Each point is reached from the start by the listed moves, each made once or not at all, plus a little noise. Is the number of moves made odd or even? Then give how often each move was made.
In the rows, 128 means zero.

Moves:
(1): [216 109 132 116 121]
(2): [176 247 108 165 123]
Start: [ 88 101 135 122 100]
Points:
[226 199 121 146  90] -> even (1, 1)
[134 223 110 157  98] -> odd (0, 1)
[ 90  98 135 120  94] -> even (0, 0)
[179  79 138 108  94] -> odd (1, 0)

Moves:
(1): [168 133 125 123 117 133 136 121 124]
(2): [112 213 136 119 128 133 108 107 101]
(3): [134 130 192 129 117 129 132 141 143]
(4): [145 138 124 217 129 134 107 132 120]
(5): [131 125 142 123 184 108 125 126 128]
(6): [128 116 133 122 154 206 119 135 108]
(7): [122 148 128 144 140 131 212 143 113]
(8): [134 136 114 114 138 108 129 190 112]
Start: [112 100 129 132 122 155 100 151 119]
Points:
[172 122 207 220 194 228 162 180  87] -> even (1, 0, 1, 1, 1, 1, 1, 0)
[147 124 142 140 177 144 189 158 100] -> odd (1, 0, 0, 0, 1, 0, 1, 0)
[121 117 200 124 215 195 176 247  84] -> odd (0, 0, 1, 0, 1, 1, 1, 1)
[134 128 204 234 179 142 164 181 112] -> even (0, 0, 1, 1, 1, 0, 1, 0)
[166 126 191 227 138 249 164 182  87] -> odd (1, 0, 1, 1, 0, 1, 1, 0)

Moves:
(1): [199 126 131 128 128 129 130 128 140 119 129 124 136 130 125 128 122]
(2): [123 191 142 109 123 121 140 111 135 146 111 128 132 120 113 131 117]
(3): [126 123 191 120 135 115 112 124 133 124 124 128 122 134 120 127 121]
(4): [123 146 131 181 124 130 129 132 127 123 123 121 135 117 127 118 123]
(5): [127 128 124 127 189 123 121 121 129 119 126 125 116 130 134 131 123]
(6): [120 138 145 127 131 201 139 129 136 132 117 105 134 117 122 120 135]
(7): [124 126 140 121 128 120 190 125 120 117 136 132 126 125 123 129 136]
(8): [134 135 127 118 121 124 136 187 119 130 124 125 114 121 133 135 127]
(9): [117 127 126 132 129 115 133 140 182 134 141 122 131 123 121 124 129]
(10): [146 105 132 149 133 118 145 128 118 202 139 137 129 138 119 137 123]
(11): [132 145 130 128 131 132 118 138 118 126 190 111 138 134 121 128 115]
(12): [131 130 127 135 133 144 120 136 134 129 130 177 135 129 123 128 127]
(13): [122 127 129 125 134 125 136 136 123 128 123 118 171 134 129 125 115]
(14): [120 133 117 133 129 123 132 131 136 124 123 121 120 188 122 122 134]
Start: [104 168 153 136  98 143 119 124 138 108  95 132 134 124 173 130 131]
Points:
[144 249 179 105 153 171 220 171 209 104  76  88 121 158 143 127 130] -> even (1, 1, 0, 0, 1, 1, 1, 1, 1, 0, 0, 0, 0, 1)
[189 208 168 144 165 140 140 108 154 180  91 182 143 131 148 143 104] -> odd (1, 1, 0, 0, 1, 0, 0, 0, 0, 1, 0, 1, 0, 0)
[ 88 232 165 121  95 121 134 119 197 136  91 124 144 115 149 128 124] -> even (0, 1, 0, 0, 0, 0, 0, 0, 1, 0, 0, 0, 0, 0)
[173 193 241 185 112 181 209 194 129 157 143  78 179 185 134 124 100] -> even (1, 0, 1, 1, 0, 1, 1, 1, 0, 1, 1, 0, 1, 1)

Moves:
(1): [181 130 129 132 123 135 124 134 121 117 139 135 131 135 141 123 125 129
 141 132 140 132 136 129 128]
(2): [123 187 138 139 136 123 123 121 123 116 127 126 128 117 125 135 129 121
 119 145 126 112 124 124 142]
(3): [115 124 202 123 115 135 134 124 114 109 139 111 127 121 122 120 126 136
 107 125 115 126 125 120 117]
(4): [136 118 138 202 143 134 131 112 122 144 138 116 140 133 115 118 121 132
 125 135 134 141 131 127 117]
(5): [136 119 140 120 196 126 119 122 131 126 129 131 136 136 130 132 124 118
 136 127 123 148 140 125 138]
(6): [121 130 129 116 117 191 120 117 114 130 138 136 131 124 125 139 123 121
 132 131 129 133 140 128 127]
(7): [132 125 127 123 139 125 177 121 132 132 130 125 139 116 122 130 134 132
 128 132 126 122 130 130 116]
(8): [120 130 125 127 133 134 132 169 121 133 135 124 133 135 127 130 127 131
 134 124 127 122 130 130 125]
(9): [131 132 128 128 122 136 132 135 177 128 130 124 127 134 136 122 125 142
 124 129 131 133 132 126 123]
(10): [135 135 143 120 124 124 130 122 128 178 149 122 135 132 139 137 138 132
 124 126 135 134 134 118 120]
(11): [116 122 120 126 129 119 123 121 128 112 177 137 136 123 120 127 128 128
 131 136 135 128 128 136 118]
(12): [118 123 138 140 127 110 141 134 132 126 127 210 139 112 129 128 135 138
 138 121 122 120 126 120 120]
(13): [125 135 126 131 130 118 121 123 122 120 123 123 180 137 126 123 133 126
 127 122 124 113 130 118 142]
(14): [125 130 124 131 135 128 141 113 122 117 132 144 119 190 131 133 127 134
 131 133 137 119 121 127 136]
(15): [124 127 125 139 124 130 139 132 132 122 132 124 128 129 193 109 129 126
 131 137 121 120 129 129 129]
(16): [131 110 136 138 126 123 132 131 129 126 135 126 137 122 137 182 132 125
 118 131 125 130 135 124 129]
(17): [131 138 116 127 133 132 131 133 131 112 122 118 126 137 137 122 188 107
 120 111 126 132 138 110 133]
(18): [134 124 122 127 143 137 120 118 117 124 130 130 122 127 143 140 143 176
 119 124 131 128 115 133 123]
(19): [116 136 135 134 120 125 123 125 129 125 129 114 138 130 124 132 133 133
 192 138 130 133 109 120 132]
(20): [125 106 116 117 125 134 113 144 135 137 114 139 125 130 108 126 141 127
 122 187 118 134 111 134 143]
(21): [116 119 137 126 129 135 122 127 132 127 118 124 125 117 129 122 117 128
 127 146 182 120 124 109 121]
(22): [126 136 114 122 124 123 143 137 121 124 119 129 142 129 131 131 123 128
  99 126 141 195 121 133 126]
(23): [118 135 127 121 109 120 123 137 118 116 123 139 125 125 129 123 129 146
 141 137 127 132 188 127 121]
(24): [125 124 145 126 128 132 116 123 128 140 117 138 138 133 123 133 139 114
 142 131 148 121 129 186 110]
Start: [136 146 124 142 106 139  98 147 156 158 120 129 131 147 116 136 122 142
 152 151 111 142 100  98 118]
Points:
[165 102 138 200 170 204  94 134 139 151 125 245 166 207 101 139 102 144
 153 238 183 237  97  83 119] -> odd (1, 0, 0, 1, 1, 1, 0, 0, 0, 0, 0, 1, 0, 1, 0, 0, 0, 0, 0, 1, 1, 1, 0, 0)
[162 238 134 155 159 118 109 195 169 127 140 185 233 166 233 128 211 202
 212 160 120 208 160  51 131] -> even (1, 1, 0, 0, 1, 0, 0, 1, 1, 1, 0, 1, 1, 0, 1, 0, 1, 1, 1, 0, 0, 1, 1, 0)
[ 76 175 249 221 136 169  96 120 113 113 180 200 210 119 153 182 134 143
 204 207 125 221 163 134  77] -> odd (0, 1, 1, 1, 1, 1, 0, 0, 0, 0, 1, 1, 0, 0, 1, 1, 0, 0, 1, 0, 0, 1, 1, 1)

Moves:
(1): [153 137 130 133 125 118 120 132 114 117 117 130 135 126 112 139 134 135
 125 124 120 147 115 141 130 121]
(2): [128 129 113 112 128 130 134 139 125 109 126 111 136 131 129 129 120 130
 126 111 138 119 111 129 133 113]
(3): [126 138 144 150 130 131 133 138 126 122 148 134 122 125 106 124 114 118
 135 125 127 134 119 130 116 134]
(4): [131 132 127 141 134 134 136 124 133 130 128 126 134 126 130 136 136 106
 115 124 128 124 131 136 129 138]
(5): [127 129 123 119 132 109 134 130 132 122 124 120 124 119 112 115 110 136
 140 135 128 140 145 129 127 128]
(6): [129 142 137 128 124 134 121 129 106 128 130 131 119 123 147 139 117 116
 128 137 139 131 135 132 137 113]
(7): [134 104 125 146 136 129 135 131 124 126 113 141 135 137 132 123 126 141
 130 128 134 123 127 136 108 115]
(8): [107 135 122 129 111 142 111 136 127 139 117 139 131 119 138 120 127 129
 126 120 117 127 130 134 125 128]
(9): [124 126 130 127 125 130 117 125 140 136 133 121 135 116 125 137 130 131
 125 127 141 127 133 134 121 114]
(10): [129 135 131 129 129 132 129 131 127 132 127 126 134 123 142 143 118 131
 143 124 109 128 123 131 137 122]
(11): [133 137 110 142 129 142 134 111 129 128 146 127 125 132 121 104 120 119
 127 127 143 136 129 133 127 136]
(12): [126 140 127 134 153 125 116 125 129 117 118 131 128 114 138 123 133 125
 127 124 132 138 122 140 116 121]
(13): [140 123 132 137 110 140 122 130 139 110 131 118 123 112 134 141 132 133
 145 129 124 139 146 115 120 132]
(14): [128 124 134 128 135 131 128 118 119 124 125 119 130 136 132 119 125 127
 123 136 124 117 132 125 122 119]
(15): [128 119 122 127 127 128 125 138 133 120 140 131 130 135 133 123 127 129
 127 120 128 122 133 128 126 133]
(16): [120 128 142 134 119 135 123 120 122 126 141 116 125 129 115 143 144 137
 130 118 132 133 140 142 130 110]
(17): [138 133 125 117 131 149 125 143 140 132 122 127 123 133 125 114 146 126
 125 120 118 129 119 141 131 130]
(18): [125 147 132 130 119 124 128 135 141 129 132 126 134 119 135 127 125 128
 122 128 132 137 126 129 143 135]
(19): [118 126 125 120 125 113 120 117 142 114 123 118 122 131 128 127 125 127
 136 142 130 130 126 139 140 122]
(20): [124 116 123 121 141 114 124 125 134 143 122 120 126 133 130 117 140 120
 131 135 141 158 127 123 127 121]
(21): [128 139 129 117 122 121 122 119 125 127 119 136 121 147 121 123 129 125
 117 122 129 117 136 125 118 120]
(22): [113 121 135 121 119 124 135 129 138 127 134 140 129 126 120 131 118 129
 122 129 117 143 125 139 134 128]
(23): [131 132 125 114 121 107 145 131 128 131 128 134 129 122 142 128 132 128
 120 139 116 130 130 127 113 134]
(24): [110 128 134 122 131 131 126 127 124 123 127 135 140 131 136 124 124 120
 134 137 132 129 129 133 131 127]
Start: [138 138 128 137 108 120 133 115 124 133 141 110 131 115 124 117 142 138
 126 134 127 131 138 124 131 128]
Points:
[106 149 145 103 120  71 126  99 135  97 120  95 127  79 175 115 105 119
 169 190 111 203 170 150 127  88] -> odd (0, 0, 0, 0, 1, 1, 0, 0, 0, 1, 0, 1, 1, 1, 0, 0, 0, 0, 1, 1, 0, 1, 1, 1)
[ 84 115 132 125  73 106 117 146 146  98 148 119 148  92 158 116 111 123
 148 147 147 175 143 159  97  77] -> odd (0, 1, 1, 0, 0, 1, 1, 1, 1, 0, 0, 0, 1, 0, 1, 0, 0, 0, 1, 1, 0, 1, 1, 1)
[112 180 134 158  94 110  94 140 134  82 127 132 151  95 128 129 108 114
  98 103 146 156 113 204 117  71] -> even (1, 1, 1, 1, 0, 1, 1, 1, 1, 0, 0, 1, 0, 0, 1, 0, 0, 1, 1, 0, 1, 1, 0, 0)
[108 168  94 112 129 141 102 118 114  82 105 110 139 133 165  51  95 128
 143 126 138 122 141 187 118  64] -> even (0, 1, 0, 0, 1, 1, 1, 1, 0, 1, 1, 1, 0, 1, 1, 0, 1, 0, 1, 0, 1, 0, 0, 1)
[114 171  90 113  68  98 149 117 168 121 138  96 136  94 127  79 123 112
 108 125 132 190 165 135 123 135] -> odd (0, 1, 0, 1, 1, 0, 0, 1, 0, 0, 1, 0, 1, 0, 0, 0, 0, 1, 0, 1, 1, 1, 1, 0)
[ 85 145  83  80  91  88 142 120 139 121 140 125 145 131 126  52 110 121
 116 129 137 170 152 143 114 118] -> even (0, 1, 0, 0, 1, 0, 0, 1, 0, 0, 1, 0, 0, 0, 1, 0, 0, 0, 0, 1, 1, 1, 1, 1)
[ 91 121  97 138 128 133 141 128 157  99 143 106 147 136 105  32 107 100
 134 130 143 169 125 184 117 110] -> even (0, 1, 1, 1, 1, 0, 1, 1, 0, 0, 1, 0, 0, 1, 1, 0, 1, 0, 1, 1, 0, 1, 0, 1)
[128 183 129 126  78 143  96 101 148 121 176  92 113 128 122 104 151 123
 110 123 164 140 162 177 152  89] -> odd (0, 0, 0, 0, 0, 1, 0, 0, 1, 0, 1, 0, 0, 0, 1, 1, 1, 1, 1, 0, 1, 0, 0, 0)
[126 164 158 141  94  53 114 116 173  92 155  81 128  51  86 136 143 147
 148 151 128 249 157 176 113  94] -> even (1, 0, 1, 0, 1, 0, 0, 0, 1, 0, 0, 1, 1, 0, 0, 1, 0, 1, 1, 1, 0, 1, 1, 0)
[116 187 159 140 133 154 122 136 126  94 155  83 150 102 132 110 138 126
 140 104 119 139 107 170 137  85] -> odd (0, 1, 1, 0, 0, 0, 0, 0, 0, 1, 0, 1, 0, 1, 0, 1, 1, 1, 0, 0, 0, 0, 0, 1)
[106 161 158 134 126 121 140 133 174 146 153  95 158  91 110  98 117 102
 133 146 116 187 141 165 142 118] -> odd (0, 0, 1, 1, 1, 0, 0, 0, 1, 1, 0, 0, 0, 1, 0, 0, 1, 1, 0, 1, 0, 1, 0, 1)
[152 202 130 158  55 171  97 162 133  90 182  75 137  61 104 123 112 144
 159  85 132 188 149 180 143  83] -> even (1, 1, 1, 0, 1, 1, 0, 1, 1, 1, 1, 0, 1, 0, 1, 1, 1, 1, 0, 0, 0, 0, 0, 0)

Moves:
(1): [133 123 127 139 144 119 138 137 103 122 132 127 148 123 123 131 115 123
 147 115 118 131 145 133]
(2): [123 115 113 137 138 121 125 150 136 127 138 131 129 120 149 141 132 117
 124 140 140 122 134 143]
(3): [120 160 117 105 115 153 125 128 107 125 142 125 128 150 117 125 118 115
 119 151 125 132 132 154]
(4): [145 127 128 122 126 138 120 140 119 127 128 125 120 133 126 119 114 124
 125 138 123 131 119 123]
(5): [127 117 167 120 122 132 133  93 137 122 109 135 125 122 144 169 103 116
 129 144 149 116 167 116]
(6): [115 123 127 120 139 116 120 156 143 140 128 139 117 120 107 102 163 130
 125 126 116 109 141  99]
(7): [134 144 110 126 136 108 124 128 128 142 123 120 126 132 140 144 118 128
 121 122 121 144 134  97]
(8): [155 129 119 122 134 121 123 137 133 136 146 143 113 131 124 126 137 132
 122 128 155 137 143 138]
(9): [129 138 137 121 114 118 114 138 148 128 142 141 127 114 140 132 124 134
 140 141 131 130 138 131]
(10): [121 134 120 145 119 127 126 136 135 126 135 139 120 114 128 140 119 123
 118 114 134  99 133 123]
(11): [123 125 130 139 106 143  83 118 121 116 105 144 123 136 130 117 130 145
 137 101 144 137 126 101]
(12): [134 129 134 129 113 115 137 117 142 122 106 106 136 146 123 119 152 121
 124 137 126 110 123 123]
(13): [113 140 113 119 128 132 114 135 136 100 129 130 104 133 134 134 120 125
 161 120 124 131 110 123]
(14): [143 128 117 140 129 140 153 141 129 123 138 155 133 148 134 125 143 132
 124 109 109 143 131 121]
(15): [131 124  99 138 142 134 155 129 121 104 107 142 129 126 130 119 135 145
 101 150 124 107 129 119]
(16): [152 116 126 119 123 104  95 110 129 124 138 144 138 130 122 129 116 112
  97 120 108 134 121 136]
(17): [118 129 126 132 144 119 131 151 132 140 130 128 150 136 130 138 112 140
 123 138 147 118 120 125]
(18): [132 120 129 128 132 146 127 119 132 119 153 123 151 133 148 146 146 147
 112 139 115 122 113 122]
(19): [128 129 119 140 120 134 124 115 111 123 131 136 122 139 110 139 127 121
 145 135 125 123 124 124]
(20): [100 148 142 133 153 159 127 146 145 133 129 104 129 130 145 118  99 146
 121 136 128 139 139 149]
(21): [136 133 122 125 133 145 142 120 125 145 137 131 139 131 154 101 127 117
 120 134 130 134 129 107]
(22): [ 99 131 118 147 115 114 137 123 106  84 129 111 135 134 121 123 116 133
 138 140 143 148 129 137]
(23): [122 124  89 107  85 107 144 125 157 131 122  74 125 120 115 123 119 126
 125 126 112 112 123 144]
(24): [128 120 139 134 132 118 118 134 109 127 129 126 108 151 131 101 115 143
 132 133 125 122 130 142]
Start: [145 125 154 153 129 127 158 120 127 108 124 127 125 126 139 117 139 138
 137 147 127 141 135 162]
Points:
[111 156  78 156 100 128 186 124 186  42  69  95  93 168 176  73 136 172
 122 156 145 143 198  72] -> odd (0, 0, 0, 0, 1, 1, 1, 1, 0, 0, 1, 1, 1, 1, 1, 0, 0, 0, 0, 1, 1, 1, 1, 0)
[ 99 157 119 124  63 142  82 157 216  68 142 150  87 126 170 137  89 126
 122 139 111 107 197 166] -> even (0, 1, 1, 0, 1, 1, 0, 0, 1, 1, 1, 0, 1, 1, 0, 1, 0, 0, 0, 1, 0, 0, 1, 0)
[114 156 197 161  89 134  81 121 106  61 121 131 125 167 158  49  59 129
 117 185 134 120 216 141] -> even (1, 0, 1, 1, 1, 1, 0, 0, 1, 1, 1, 1, 0, 0, 0, 1, 0, 0, 0, 1, 1, 1, 0, 1)
[144 112 109 219 111 130 131 133  28   7 123 201 141 197 143 140  39 134
 101 183 149 106 183 166] -> even (1, 1, 1, 1, 1, 0, 0, 0, 0, 1, 1, 0, 0, 1, 1, 1, 1, 0, 1, 0, 0, 1, 0, 1)
[159 114 155 155 138 132 167 153 127 106 164 168 127 212 147 139 179 144
 107 218 150  88 186 160] -> odd (0, 1, 1, 0, 1, 1, 0, 1, 0, 0, 0, 1, 0, 1, 0, 0, 1, 1, 1, 0, 0, 0, 0, 1)
